Each point is reached from the start by the listed moves, each made once or not at all, plus a little noise. Is the number of moves made odd or even? Then give how often each move was made.

Moves:
(1): 43 8
(2): -4 34
Start: 10 -3
Points:
6 31 => odd (0, 1)
48 39 => even (1, 1)

Moves:
(1): 4 -27 0 -9 -15 0 8 9 -8 15
(2): -9 17 9 -14 8 7 -9 5 2 6
(3): 9 -6 -3 3 7 -8 -8 -7 6 -15
(4): -12 -6 12 13 -8 -3 -3 12 -5 16
(5): -2 -3 5 0 26 -8 38 -3 4 12
(6): -18 -6 -7 -20 16 8 -1 0 -8 10
(7): -4 -1 -6 -1 11 -7 -11 16 -16 -13
(8): -9 5 7 9 9 -27 -3 8 -17 12
Start: 8 -9 5 -1 0 -2 -8 2 -14 1
Points:
-3 -8 17 7 35 -37 28 6 -28 26 => even (0, 0, 0, 0, 1, 0, 0, 1)
0 -23 20 -23 19 -3 30 13 -16 35 => odd (1, 1, 0, 0, 1, 0, 0, 0)
-7 -25 -6 -19 60 -18 12 8 -28 -3 => even (0, 0, 1, 0, 1, 1, 1, 0)
-10 -46 -3 -20 29 -36 -23 28 -57 12 => odd (1, 0, 1, 0, 0, 1, 1, 1)
-22 0 1 -36 35 6 -29 24 -36 5 => odd (0, 1, 0, 0, 0, 1, 1, 0)
-33 -38 23 -18 54 -40 4 42 -55 46 => even (1, 1, 1, 1, 1, 1, 1, 1)

Moves:
(1): 1 1 2 6 -3 4 -3 4 5 9 3 3 3 0 0
(2): 0 0 2 -6 0 6 3 -12 12 -6 -1 -7 -1 -1 -6
(3): -9 6 -2 3 7 0 3 4 -4 -2 2 4 10 3 -1
(4): 0 -7 3 -7 9 -11 -3 -1 10 -4 1 9 6 1 -12
(5): -7 -2 3 0 -6 2 3 0 -6 -4 1 -2 8 -3 9
(6): 1 2 11 1 10 -1 -4 -9 -7 6 -10 8 2 8 5
(7): -1 -1 -5 -1 0 -4 -7 2 2 3 1 -3 -3 7 -4
(8): 2 11 0 -1 3 1 2 8 0 2 24 8 -6 5 -8
(9): -4 5 5 5 -8 4 0 7 4 2 -2 8 -6 -3 -5
(10): -6 -5 -3 4 0 -6 -6 -1 0 12 -3 12 -1 -3 -3
(11): -5 -8 0 8 7 4 -4 4 1 5 -3 1 -2 -4 0
(12): 1 -2 6 0 -3 -1 14 0 8 2 -1 12 -7 -3 10
(13): 7 -2 3 5 4 3 5 -5 -3 -5 3 2 4 7 -3
(14): -16 13 6 11 -4 -5 -4 -15 7 -12 -3 3 6 0 -7
Start: -3 -6 -6 3 1 -1 3 4 -2 0 -9 11 3 -2 -4
Points:
-11 0 11 11 13 -11 -13 11 9 28 4 60 2 5 -28 => even (1, 0, 0, 1, 0, 1, 0, 1, 1, 1, 0, 0, 0, 0)
-27 13 23 26 7 12 2 -19 6 -12 1 32 8 6 -19 => even (0, 1, 0, 0, 1, 1, 0, 1, 1, 0, 1, 0, 1, 1)
-7 -7 15 12 38 -6 15 5 3 3 8 56 10 15 -13 => odd (0, 0, 1, 1, 0, 1, 0, 1, 0, 0, 1, 1, 1, 0)
-21 2 9 17 6 5 -5 -3 7 21 -20 39 11 1 -14 => even (1, 1, 1, 0, 0, 1, 0, 0, 1, 1, 0, 0, 0, 0)
-25 3 8 25 -2 14 17 30 6 12 16 45 4 -8 1 => odd (1, 0, 1, 0, 1, 0, 0, 1, 1, 0, 1, 1, 0, 0)
